Every row gives one point. Each copy is the shape, with its points in the same order, stretched, turned, moved and blurred by noise. Is it also mirrored, or only turned?
In the rows, zero is written as 128.

Shape (7 x 3):
[[133  40 140]
 [ 85  91 124]
 [ 98 153 208]
 [ 91 167 121]
 [124 191  98]
 [130 176  88]
 [214 146  86]]
Copy 1 (7 x 3):
[[204 105 154]
 [151  87 162]
 [120 158 162]
 [104 101 133]
 [102  99  96]
 [109  95  93]
 [162 114  53]]
Copy 1 is: only turned
Copy 2 (7 x 3):
[[191 104 115]
 [128  91 138]
 [154 151 198]
 [ 82 136 151]
 [ 76 166 129]
 [ 76 155 120]
 [134 198  76]]
Copy 2 is: only turned
Copy 3 (7 x 3):
[[182  22 166]
 [171  75  94]
 [166 152 164]
 [114 154  81]
 [ 58 176  87]
 [ 57 155  83]
 [ 19 124 163]]
Copy 3 is: mirrored

Shape (7 x 4):
[[170 114  87 108]
 [114  99 186 126]
 [144 103 154 167]
 [146 126 170  48]
 [166 113 100 165]
 [ 30 187 129 159]
 [145 143 187 104]]
Copy 1 (7 x 4):
[[140 140  67  75]
 [164 104 198 112]
 [133 157 151 135]
 [217  87 147  37]
 [118 165  86 113]
 [137  33 139 207]
 [219 102 164 109]]
Copy 1 is: mirrored
Copy 2 (7 x 4):
[[103 165 140 126]
 [144  57 148 113]
 [174 101 184 134]
 [ 66  85  94  54]
 [157 155 174 136]
 [231  89  45  87]
 [123  92 129  57]]
Copy 2 is: mirrored
Copy 3 (7 x 4):
[[154 140  85 104]
 [124 161 183 163]
 [ 88 154 149 160]
 [205 167 129 146]
 [ 99 134 103 129]
 [113  14 179 158]
 [150 152 140 187]]
Copy 3 is: mirrored

Shape (12 x 8):
[[127  77  87 120 152 131 127 150]
 [118 101 109 180 140 134 127 119]
 [115 144 144 103 163 126 153 118]
 [123 114  83 114 156 138 125 129]
 [130 147 100 100  91 144 138 144]
 [123 119 138 123 144 145 126 194]
 [111 102 141 124 123 131 183 141]
 [ 82 118 138 149 133 133 124 126]
 [108  35 142 114 162  43 134 120]
 [109 146 142 118 139 101 172 183]
 [131 129 139 117  83 131 129 118]
 [100 127 118 102  57 140 126 134]]
Copy 1 (12 x 8):
[[107 176 147  92 137 124  81 124]
 [112  91 128 120 148 152  71 105]
 [117 144 103  98 173 162 157 118]
 [ 81 168 115  96 149 132 112 135]
 [ 82 141 116 118  98 115 167 118]
 [129 171 183 152 138 155 123 121]
 [134 131 131 101 144 130 118  75]
 [107  97 146  93 140 185 117 112]
 [173 116 165   7 182  92  79 151]
 [111 133 175 125 176 118 151  97]
 [128 103 116 112  94 131 155 120]
 [ 90 107 140  90  69 131 165 117]]
Copy 1 is: mirrored
Copy 2 (12 x 8):
[[ 82  84 150 129  84 120 127 174]
 [117 118 106 163 107 163 128 123]
 [134  97 118 106 162 148 180 125]
 [100 115 142 124 109 149 124 178]
 [148 154 112 119 154  86 111 175]
 [109  83  77 112 122 121 115 141]
 [148  87 107 146 129  94 192 147]
 [105 118  86 149 129 152 164 107]
 [ 63  55 184 165 103  74 199  82]
 [112  75  82 149 181  86 155 125]
 [155 159 125 123 144  99 123 127]
 [143 174 104 122 132  69 138 158]]
Copy 2 is: mirrored
Copy 3 (12 x 8):
[[146  92 135 107 176  89 110 157]
 [101 130 125 128 158  80 124  97]
 [113  92 170 105 138 156 153 128]
 [140  95 130  95 184 123 116 129]
 [113 125 105 108 142 163 108 156]
 [125 102 185 127 125 125  77 163]
 [ 82 106 157 136 133 127 149 159]
 [ 77  90 146 124 131 119 120 100]
 [133  89 173  70  93  46 173 156]
 [ 86 130 201  97 111 152 104 175]
 [107 125 104 131 102 139 137 125]
 [ 82 106  78 123 114 160 112 147]]
Copy 3 is: only turned

Shape (13 x 9):
[[109 150  98 101 199 108  83 135 132]
 [121 148  63 125 144  93 169  90 169]
 [191  87 157 118 129  97 151 160 198]
 [153 165 181 135 170 180  91 107 135]
 [111 122 142 175 145 172  38 124 168]
 [202  93 145  68  85  68 159 134 188]
 [168  82  78  81 130 103 179 150 183]
 [154 132 155 134  91 177  84 161 141]
 [174 134 167  81  69  85 165 195 223]
 [133 165  83 163 167  90  87 106  64]
 [ 85 143  74 119 188 129 130 105  66]
 [ 92 119 151 157 157 117 123 128 116]
 [ 99 128 152 120 117 133  58  86 111]]
Copy 1 (13 x 9):
[[ 74 148 141 113 120 187  80 141 201]
 [ 47 127  98  47 118 135 179  82 165]
 [109 236 123 120 150 180 165 145  66]
 [177 200  76 154  39 191  86 140 152]
 [125 229 152 192  37 101 106 170 170]
 [157 203 125  61 193 160 161 128  35]
 [ 45 163 129  53 159 173 158 130  59]
 [156 205 121 168  94 110  89 150  64]
 [128 249  77  95 215 105 174 154  18]
 [ 82  95 151 150 113 157  70  47 214]
 [ 60  44 132 105 104 186  83 105 194]
 [101 137 135 164 116 146 145 142 174]
 [196 134 166 144  97 110 100 145 176]]
Copy 1 is: mirrored
Copy 2 (13 x 9):
[[ 74 162 132 193 166 131 163 159 144]
 [ 68 129  91 174  86  90 155 154  99]
 [ 85  97 189 150  94  86  78 166 128]
 [120 155 178  90 153 116 154  91 176]
 [ 60 155 167  99 115 231 122  87 213]
 [ 95 131 148 163  75  40  72 207 114]
 [ 88  74  85 186  95  69  97 193 123]
 [105 140 152  74 141 173  93 126 178]
 [ 88 118 206 112  84  82  93 229 108]
 [ 83 197 110 165 173 126 146 103  85]
 [132 146  62 194 165 133 161 112 109]
 [128 146 152 157 126 167 122 101 121]
 [121 207 127 142 110 183 119 117 173]]
Copy 2 is: mirrored

Shape (17 x 11):
[[126 181 123 123 139 136  52 115  58 171  83]
 [115 143 146 134 168 150 155 118 121  81 115]
 [ 95 128 146 120 126 159 149 140  92 142 191]
 [123 158 121 110 151  51 144 135 141 156 147]
 [128 146 103 123  84 151 149 184  75 180 143]
 [ 98 164 127 134  62 133 127  72  84  88 116]
 [128 123 103 113 121 110  99 159  92 202  99]
 [141 161 135 138 129  65  89 103 168 166 107]
 [ 89 139 121  79 146 121 160 138 148 156 133]
 [120 153 130 215 110 103 122 106 156 153 133]
 [109  94 209 108  71 124 148 116  61  88 105]
 [107  86 183 122  86 183 162 103  99 113 138]
 [159 118 165  76 122 135 150 132 143 133 135]
 [123 186  81 157 126 103 136 112  64 142 153]
 [103 123 110 147 141 155 157  31  46 127 127]
 [136  77 103 156 102  90  98 136  99 143 157]
 [ 93 110  91 205 173 123  91  97 142  94 174]]
Copy 1 (17 x 11):
[[113 228 108 132 125 133  50  80  88 171 168]
 [148 137 188  86 104 139 115 148  93  83 140]
 [127 182 158 171  81 127 178 166 133 130 113]
 [106 129 141  95 167  77 146 128 105 158 142]
 [160 204  78 148 115 123 164 158 178 157 142]
 [ 72 187 163  91 127 179  45 168 178 121 194]
 [116 185  67 146 133 108 112  95 137 154 131]
 [ 68 161 137 103 200 107 102  82 108 144 182]
 [111 154 116 105 151 114 149 164 105 103  84]
 [ 65 180 156 127 136  87 139  98 147  93 231]
 [114 159 238 140 121 178  43 132 208 135  99]
 [101 180 201 143  86 194 125 148 182  88  97]
 [142 146 166 104 165 179 154 138 129 141  89]
 [110 181 120  88  88 102 129 145 123 165 211]
 [ 49 195 169  56   7 171 102 128 115  93 151]
 [ 93 127 114 178  97 117 134 113 171 151 186]
 [ 75 115 141 164  61  87 148 132  87  69 231]]
Copy 1 is: only turned
Copy 2 (17 x 11):
[[137 104 170 135  94 186 192 158  39 164 160]
 [158 173 169 112  93 162 146 135 152  95 119]
 [ 88 148 158  81 122 153 149  72 120 116 141]
 [166 163 146 154 136 136 146  88 125 175 166]
 [ 56 166 132 126 136 164 168 105  78 125 148]
 [106 124 174 181  52 152 127 100 143  86 147]
 [112 122 120 132 143 146 190 131  66 152 151]
 [156 111 148 170 103 139 146 132 141 205 146]
 [142 158  99  97 114 154 164  87 113 131 152]
 [112 130 178 166  95 117 123 113 166 184  76]
 [102 135 178 159  79 117 186 104 194  56 183]
 [ 78 117 149 108  85 144 169  99 194  60 131]
 [120 138 126 119 125 175 166 127 171 119 176]
 [124 155 189 165 124 171 133  90  80 142 128]
 [138  92 180 134 106 192 171  87 124  64  95]
 [ 99 113 169 151 158 101 118 113 129 129 131]
 [147 131 197 107 124 105  70 116 129 138  59]]
Copy 2 is: only turned
Copy 3 (17 x 11):
[[214 211 118 145  91 180 169  83 134 112 139]
 [ 94 112 166 111 123 135 155  85 143 154 167]
 [149 122 166 116 118 122  96  76  99 156 117]
 [164 137 115 110 161  98  97 122 188  93 112]
 [181 164 158 119 150 159 116 141  96 153 140]
 [101 160 104 109 101 167 120  80  62 130 164]
 [201 176 133 156 150 166 129 139 138 117 116]
 [142 182 107 146 101 107 133 132 162  82 108]
 [132 140 154 119 144 139  82 116 184 141 120]
 [131 157 100 159 103  80 131 119 110 134 126]
 [ 86 139 145 120 132 194 178  70  45 135  82]
 [ 88 115 162 140  99 167 147  77  60 178  90]
 [108 131 175 121 105 163 139 135 129 130  96]
 [208 132  79 107 141 116 123  81 120 125 168]
 [171  87  72 146 109 164 153  24 104 163 127]
 [151 119 127 167 148 130 115 125  73  90 119]
 [115 107 139 182 113  63 103  70 126 102 167]]
Copy 3 is: only turned

Shape (18 x 12):
[[ 53 157 157  97 132 123 119 145 125 134 152 108]
 [144 111  87  92 111 166 120 207 143  54  94 153]
 [126 153 168 102 125 111 167 136 115 104 173 130]
 [130 109 104 134 144 144 121 134 116 124 110 144]
 [ 59  74 137 127 136 104 101 113 125  76 160 173]
 [118 114  95 104 127  98 146 116   7  96 149 107]
 [137 190 106 127  87  77 108 166 148 100 126 120]
 [135 100 138 163 114  95  90 131 147 187 157 151]
 [152 143 145  83 129  80  72 105 132 150 138  98]
 [158 171  83 134 187 101 152 137 171 148 166 144]
 [119  90 122 153 142 157 139 162 184 130 127 127]
 [102 150 123  63 110 148 136 100 170  87 103 130]
 [153 184  80 124 123 105  78  91 127 132  73  87]
 [109 157 150 143 169 111 101  96 144  68 165 131]
 [148 163 150 118 127 123 113 132 167 142 113 166]
 [ 73 173  57 153 149 164 103 190 140  91 145 125]
 [125  52 158 152 132  95 129  47 136 167 201 116]
 [109 155 131 100 121  88 113 152 147 133  68  97]]
Copy 1 (18 x 12):
[[166 145 112  92  76 122 132 118 115  90 181 115]
 [104  89  95 155  73 142 109 151  47  96  81 192]
 [127 188 127 134  88 171 154 146 112 134 189 144]
 [109 130 117 147 156 118  91 121 110 123 114 147]
 [105 178  63 154  79 117 110  49 102 134 145 170]
 [100 175  79 183 167  93 137 129 117  81 224 166]
 [208 156 101 145  90 161 124 183  86 122 116  91]
 [182 163 166 162 132 121  75  82 154 171 115 109]
 [194 215 152 120 129 124  77 141 108  83 123 127]
 [150 193 113 123 150 168 101 200 162 160 105 124]
 [129 112 135 143 117 123 134 105 127 151  64 138]
 [151 143  92  76 107 126 115 151  34 125 117 176]
 [193 155 105 109 203 113  75 183  82  87  84  94]
 [122 203  80 123 123 192 128 124 120 102 114 130]
 [153 159 159 108 115 163  70 150  92 148 119 116]
 [153  70  54 119 106 155 122 153 123  94 102 124]
 [150 223 142 165 166 105 129  42 163 183 138 161]
 [173 157 118 112 107  94 108 164  84  91 113  88]]
Copy 1 is: only turned
Copy 2 (18 x 12):
[[106  85  97 108 155  90 174 149 110  82 127 120]
 [169 136 223 168 137 146 127 152 145  98 105  81]
 [137 146 102 149 162  92 114 136  84  92 169 110]
 [161 124 153 158 113 144 112 130 135 120 103 119]
 [160  75 131 171 148  78 125 106 190  67 130 110]
 [178  68 127 142  58  83  76 157  90  99 125  89]
 [154 162 127 120 104 100 182 129 115 105 184  73]
 [108 141  93 147 139 147 113 125 178 121 177 131]
 [133 108  97  97 109 154 149  78 121  99 194  75]
 [196 195  72 167 138 176 138 128 109 112 154 109]
 [143 140 136 144 175 142 120 144 160 131  85 120]
 [159 139 168  91 145  94 141  82 109  53 104  98]
 [177 131 134  85  46 139 179  73  95 124 119  79]
 [178 116  90 171 135 109 187  64 110 108 132  85]
 [137 178 140 142 150 149 144 101 117 105 169 133]
 [162 123 128 176 111 134 211 173 124 109  65  97]
 [127 114  54 127 151 106  55  76 171 103 140 107]
 [156 102 145  66 121 111 171 126 121 111 140 106]]
Copy 2 is: mirrored
Copy 3 (18 x 12):
[[159  92 129 110 171  97 106 106 123 223 143  92]
 [ 13 167 115 180 204 142  83 158 139 145 172  61]
 [170  73 121 169 152 108  84 138 158 159 127  98]
 [100 126 107 121 119 140 123 145 126 140 157  91]
 [ 53  27  63 118 165  99  80 112 111 147 136 101]
 [174 114  72 118 163 144  67 121 135  88 218  80]
 [133 181  94 169 162  75 130  96 136 132 139  94]
 [111 103 121  96  54  81 129 115 139 151 110 174]
 [156 140 116  45 140  70 139 102 172 103  95 134]
 [169 152  45 168  64 129 133 128 199 180  97 105]
 [ 62 107 153 147  94 141 105 118 134 188 109  93]
 [115 141 107 121 205 129  98 150  92 146  96  76]
 [178 216  98  78 141 115 192  96 109  81 126  89]
 [137  66  77 146 158 113 162  84 155 136  98  81]
 [127 129 115 128 132  86 151 164 133 157 106 123]
 [100 172  73 189 163 163 141  78 141 228 181  71]
 [140  28 120  74  43 119  82  92 143 109  53 172]
 [136 156 138  95 158  69 136 123 108 148 143  55]]
Copy 3 is: mirrored
Copy 4 (18 x 12):
[[111 193 116  93 149 141  92  98 119 107 101 160]
 [188  82 142 148 146 163 140 169  94  52  45 157]
 [103 130 135 120 172 153  86 128 166 143 102 153]
 [180 112 135 127 137 117 139 126 108 134 115 140]
 [172 182 152 200 169 131 101  77 112 146  85 125]
 [193 164 165 100 139 184  89 184 117 206 112 114]
 [122 150  71 152 104 140 114 174 159  97  99 145]
 [111 103  69 170 120  77  92  96 104 149 145 130]
 [179 144  42  98 116 110  58 107 145 151 108 177]
 [111 118  55 140 195 101 171 158 143 167 113 172]
 [128  90 115 132 175  83 143 112 110  82  92 116]
 [169 140 116  90 124 141 128  85 164 112  29 164]
 [215 153  54  81  72 108 142 146 164 137 123 148]
 [163 186 105 156 187 134 128  91 185 130 138 144]
 [132  99  93 139 114 104 125  98 155 117 114 190]
 [130 176  97 143 175 168 201 155  95  66 120 125]
 [133 121  87 135 171  71  68  53 154 217 118  76]
 [170 161 100  90  96  86  94 146 132  91  78 171]]
Copy 4 is: mirrored

Shape (17 x 12):
[[141 114 164 176 105  73 118 142 122 131 146 117]
 [157 108  91 163  88 121 186 172 124 131 113 152]
 [145 100 150  59 137 191 112 122 109 160 163 204]
 [130 148 204 160 127 114 131  97 125  99 127 108]
 [137 105 112 128 108 100 182 129 130  96  89 151]
 [196 108 176  69 155 139 156 134 105 189 120 199]
 [125 137 137 178 139  94 156  65 108 138 141  88]
 [195  67 163  98 135 188 126 122 133 142 109 187]
 [144 105 130 190 136 100 119  98 110 116 135  71]
 [136 150 136 145 135  89 135 116 171 128 136  61]
 [166 104 164 118 161 174 128 126 114 180  97 171]
 [152 126 124 156 110 123 197 164  83  85 142  98]
 [106  80 161 171 172  87 149 116 135 112 149 112]
 [119  89 189 142 134 113 152 121 137 150 128  59]
 [148 114 152 107 189 166 112 165 111 140 105 180]
 [ 81 115 150 175 106 101 143 123 115 140  99  84]
 [132  98 140 130 126  75 121 123  92 110 105  80]]
Copy 1 (17 x 12):
[[134 125 113 114 163  91  86 113 176  73 185 173]
 [126 208  70 118 135  63  86 150 122 153  95 159]
 [ 78  74 126 107 107  77 173 131  56 165  83 111]
 [111 120 152 171 146 148 103 131 185 106 207 133]
 [128 188  70 148 113 116 117 118 139 129  99 154]
 [102 116  96  90  51  48 172 155 138 120  76  90]
 [171 130 136 171 144 143  98 158 195 119 195 178]
 [ 83 108  85 147 122  73 129 129 126 174  55  84]
 [193 131 116 156 185 136  89 136 198 124 183 160]
 [154 122 164 132 153 196  76 161 175  69 148 125]
 [114 115 104 132  72  52 113 122 125 166 109  77]
 [140 220  92 124 167 112 129 195 144 141 176 167]
 [163 111 117 213 145 116  73 142 145  67 198 151]
 [142  92  91 141 124 150  49 180 167  81 209 106]
 [146 136 125 145  95  66 151  92  93 133  97  71]
 [156 129  80 145 113 117  50 115 151 119 220 156]
 [178 136  72 115 148 147 128 117 181  92 174 136]]
Copy 1 is: mirrored
Copy 2 (17 x 12):
[[ 99 117 176 142 179 168 161 165 105 143  94 113]
 [163 120 161 127 184  84 124 219 102  53 109 118]
 [ 75  67 100  95  99 152 113 137 148  83 107 101]
 [ 67 115 133 163 115 211 175 162  94 156 114 137]
 [157 128 146 138 159  90 141 173  78  71  97 134]
 [ 37  86  66 110 139 105  73 138 124  84 111 115]
 [113 128 129 156 123 195 223 162 139 157 154 134]
 [ 53  58  83  83 114 125  86 172 101 111  74 121]
 [115 129 134 134 160 221 185 167 104 179 132 134]
 [ 99 140 125 138 103 171 132 142  86 172 169 136]
 [ 63 117  69 118 128 142  83 172 136 107 102 120]
 [158 128 153 157 204 184 158 189  75  74 145 118]
 [ 93 137 141 139 145 192 183 160  86 145  95  79]
 [ 95 116  99 176 140 184 131 148  97 179 138 112]
 [ 79 132  98  91 142 156  67 139 103  74  84 111]
 [156 149 149 192 157 168 149 167 129 133 119 135]
 [141 146 137 141 188 192 133 118  89 150 115 139]]
Copy 2 is: only turned
Copy 3 (17 x 12):
[[180  80 107 134  77 125 149 114 134 101 164  96]
 [150 150 117 136 110  99 195 116 126  77  98 148]
 [ 80 193 135 145 127  54 198 110 111 170 209 167]
 [129  91  76  73 124 152  84 103 114 106 176 124]
 [137 145 119 103 121 110 122 153 159  59 112 154]
 [102 160 182 123 119  47 223  90 148 116 206 198]
 [166  81 101 126 176 148  87 125 150 121 166 127]
 [ 75 163 108 114 126  97 249 127 128 101 196 222]
 [172  77  92 103 137 190 122 141 149 122 160 109]
 [142 108 134 153 120 195  91 118 134  76 160  93]
 [ 84 131 167 109 149  83 205 109  99 134 180 186]
 [168 174  79  63 130 148 142 101 127  95 122  98]
 [178 116 117 116 154 132 108 193 138  76 196 107]
 [129 103 116 117 163 145 142 155 139  70 190  67]
 [ 97 165 179  87 109 101 166 123  75 149 168 165]
 [136  69 111 113 153 127  89 152 116 105 130  58]
 [159  95 138  79 101 166 105 155 180 102 146  77]]
Copy 3 is: only turned
Copy 4 (17 x 12):
[[127 148 166 164 149 177 132 108 151 134 108 149]
 [160 185 161 134 127 130 161  55 100 119  92  87]
 [215  86 146 152  90  48 118 145 171  65 152  75]
 [154 116 119 182 141 173 121 128 124 148 133 142]
 [174 146 168 158 125 125 166  77  74 122 126 115]
 [194  70 150 174  95  60 162  89 176 113  97 126]
 [147 126 112 120 124 183 155 109 132 141 147 159]
 [245  75 153 168 130  83 160 120 149  93 114  78]
 [170 145 143 125 144 182 162 135 137 150 148 134]
 [117 128 118 117 165 147 144 133 111 157 148 132]
 [201 100 129 150 101  92 161 136 149 115  73 103]
 [189 200 128 153 127 116 164  86 121 157 164  91]
 [189 160 137 132 154 140 142 146 129 114 141 179]
 [148 137  93 151 159 133 184 144 136 117 123 145]
 [218 137 154 151  99  61 137 173 137 131  96  99]
 [116 175 123 150 124 175 170 134  98 115  91 137]
 [151 141 170 166 123 143 182 135 125 148 147 140]]
Copy 4 is: mirrored

Shape (16 x 12):
[[122 151 143 127 206 119 118 158 169 111 109 133]
 [116 143 192 148  62  99 129 145 174 138 167  16]
 [159  68 123  38 134 117 111 127 130 158 111 153]
 [187 178 135  78 117 105  61  89 141 162  87 127]
 [117 158 127  97 125 105 118  78 202 204 146 145]
 [143 151 153 115 104 124  90 111 151  83 210  56]
 [118 155  94 117 136 189 148 222 132  72 120 177]
 [ 84 160  99  89 173 156 158 133 117 107 112 155]
 [149 136 111 175  67  60  92  85 152 111 157  45]
 [131 127 139 126 161 186 132 122 173  88  98 157]
 [ 95 147 120  82 142 180 178 151 124  72  83 133]
 [ 39 139 139 117 122 182 118 168 120  95 146 112]
 [102 109 126 138 164 223 104 166 112 109 106 144]
 [ 80 138 198 124 112 140 173 158 153  68 121 194]
 [169 161 150 140 143 111 134  94 115 170 151 117]
 [ 63 157 105 106 139 131 119 171  79  48 102 153]]
Copy 1 (16 x 12):
[[121 188 165 114 169 125 216 108 106 124 163 106]
 [188  89 100 125 124 184 180 134  36 152 123  55]
 [157 159 140 177 205  50  99 140 178 129 129 120]
 [121 132 201 146 131 114 143 123 174 161 130 100]
 [164 163 153 127 149 107 160 115 125 196 113 124]
 [169 141 142 141  69 176 170 161  68 132 169 117]
 [ 83 132 146  95 169 117 183 212 138  94 131 159]
 [ 88 194 145 103 160 112 142 153 124 109 109 149]
 [168  97  96 127  20 167 204 121  92 151 121  68]
 [ 86 176 117 116 172 136 164 149 130 141 178 109]
 [ 70 174 116 122 184 130 138 180 122 111 108 110]
 [117 173 131  56 157 114 127 176  68  98 142 124]
 [101 168 126  49 201 118 127 153 143  90 183 125]
 [ 55 141 126 123 167  93 147 169  43 125 161 141]
 [135 131 133 137 110 164 154  85 123 148 125 151]
 [ 58 165 169  85 118  82 153 179  95  70 124 130]]
Copy 1 is: mirrored
Copy 2 (16 x 12):
[[159 164 169 153 126 160 108 121 115 100  97 137]
 [139 163  47 106  95  79 129  59 129  99  85 124]
 [ 74 168 152 176 132 172 180 143 133 120 115  65]
 [185  92 122 157 116 152 173 139 135  84 112  41]
 [127 140 124 104  97 146 193 153  78  78  61  95]
 [163 111 118 126 142 100 166  42 101 103 101 130]
 [126 143 184 161 172 129 123 173 158 116 145 241]
 [122 161 194 132 126 111 153 154  93  98 143 143]
 [166 103  31 116 151 112 116  98  87  72 100  81]
 [169 164 152 166 112 175 168 135 116 108 145 169]
 [131 189 174 165 124 102 162 132 119 102 163 171]
 [105 150 179 123  93  85 132 103 113 119 155 181]
 [141 153 175 151 113 142 131 145 145 162 196 178]
 [125 189 159 123 111 153 137  89 145  42 142 211]
 [175 145 115  79 124 123 147 117 120 105 133  79]
 [111 120 206 150 142 102  92 128 117  80 170 160]]
Copy 2 is: mirrored
Copy 3 (16 x 12):
[[112 114  65 168 124  93 106 139 108 193 123 145]
 [ 74  58 205 180 124 138 136 112 143  84 149 105]
 [176 174  96 204 125  84 197  79 126 167 140 133]
 [141 118 131 182 142 117 186  17 142 155 106 197]
 [135  99 128 180 120  86 189  56  25 181 112 147]
 [ 98  87 178 139 152 108 115  85 116  97 204 152]
 [142 109  90  89  76  58 116 203 165 208 129 146]
 [160 112  56  97 112  74 126 144 116 202 130  99]
 [124 109 226 154 139 174 118  69  97 101 163 161]
 [165 109  80 126 150  96 159 193 110 208 126 168]
 [167 100  81  92 136  83 142 197 163 215 148 100]
 [113 101  72  76 103  95 129 175 142 133 163  86]
 [172 110  31  99  91 107 141 198 154 140 125 139]
 [ 90 143 103  93 155  56 154 203 118 188 102 112]
 [153 111 123 164 126  91 116  60 115 100  95 151]
 [124 150  74  58 112 102  99 151 163 177 155 101]]
Copy 3 is: only turned
Copy 4 (16 x 12):
[[ 71 142 107 105 143 191 186 176 108 150 136 178]
 [172 129 166 119  19 122 218 155 188 152 161  56]
 [155  49 104 142 152 122 132 112  57 223 101 132]
 [180 164   7  45 121 186 124 120 107 218 112 120]
 [154 157 100 100 128 124 154 150  84 240 248 117]
 [139 108 143  94  68 145 193 114 111 104 185  46]
 [ 22  66  50 148 179 149 125 190 108  95 107 126]
 [ 59 149 121 130 166 123  81 169  56 115 126 129]
 [136 162 135  26  93  95 159  76 183 206 164  46]
 [ 61 122  61 165 150 171 174 107  72 122 136 157]
 [ 35 132  98 163 126 129 104 172  78 110  75 102]
 [ 79 102 169 172 114 154 100 118 111  86 132 103]
 [ 75  85  98 208 203 181 129  75  97  89  90 148]
 [ 88  70 109 142  42  80 152 173  99  99 118 182]
 [190 166  98  84 164 110 158 152 111 126 143 113]
 [ 51 106 129  92 129 131  53 146 102 109  68 143]]
Copy 4 is: only turned
